Each point is reached from the start by the listed moves, each made once or not at all, plus a little noise. Is the number of moves made odd or even? Then give how often each move was made.

Moves:
(1): 0.044	-0.021	-0.001	-0.034
(2): 0.022	0.037	-0.036	-0.007
(3): 0.002	0.009	0.014	-0.044
Start: -0.015	0.006	-0.020	-0.021
Points:
-0.014	0.015	-0.004	-0.066 => odd (0, 0, 1)
0.007	0.041	-0.056	-0.027 => odd (0, 1, 0)
-0.016	0.005	-0.017	-0.022 => even (0, 0, 0)
0.054	0.033	-0.043	-0.106 => odd (1, 1, 1)

Moves:
(1): 0.036	0.019	0.037	0.069	-0.013	0.028	0.047	0.035	0.030	-0.008	0.011	0.006	-0.011
(2): -0.009	0.044	-0.004	0.020	0.007	-0.005	-0.026	0.008	-0.001	-0.014	-0.017	0.010	-0.007
(3): -0.021	0.008	0.058	-0.009	0.025	-0.027	0.006	0.005	-0.020	-0.028	0.016	-0.004	0.005
(4): -0.044	-0.040	-0.029	0.055	0.007	-0.043	-0.013	-0.010	0.006	-0.022	0.008	0.029	0.033
(5): 0.031	0.001	-0.019	-0.009	0.053	0.006	-0.009	-0.020	0.027	0.005	0.033	0.012	0.021
(6): -0.008	-0.015	0.022	-0.009	-0.005	0.062	-0.018	0.001	0.009	-0.014	0.002	0.008	-0.009
(7): -0.038	0.010	-0.013	-0.003	0.027	0.010	0.035	-0.007	0.006	-0.011	-0.027	-0.030	-0.001
(8): -0.013	0.002	-0.032	-0.049	-0.007	0.016	-0.013	0.059	-0.003	0.042	0.041	0.012	0.050
(9): 0.000	0.011	-0.001	-0.005	-0.026	-0.017	0.001	0.004	0.051	-0.014	0.032	0.004	-0.013
(10): -0.033	0.020	0.028	-0.022	0.015	-0.003	0.009	-0.037	0.010	0.074	-0.029	0.015	0.014
(11): -0.010	0.027	-0.024	0.004	-0.011	0.001	0.019	-0.028	-0.021	0.021	0.060	0.014	-0.007
Start: 0.018	-0.021	0.020	-0.020	0.009	0.005	-0.004	0.026	0.015	-0.013	0.026	0.012	-0.030
Points:
-0.004	-0.032	0.020	0.075	0.055	0.051	0.036	0.031	0.142	-0.074	0.086	0.041	-0.009 => even (1, 0, 0, 1, 1, 1, 1, 0, 1, 0, 0)
0.019	-0.035	0.062	0.083	0.083	-0.029	0.027	0.039	0.057	-0.067	0.092	0.055	0.020 => even (1, 0, 1, 1, 1, 0, 0, 0, 0, 0, 0)
-0.048	0.052	-0.014	0.121	-0.001	-0.019	0.059	0.026	0.085	-0.061	0.096	0.046	-0.037 => even (1, 1, 0, 1, 0, 0, 1, 0, 1, 0, 1)
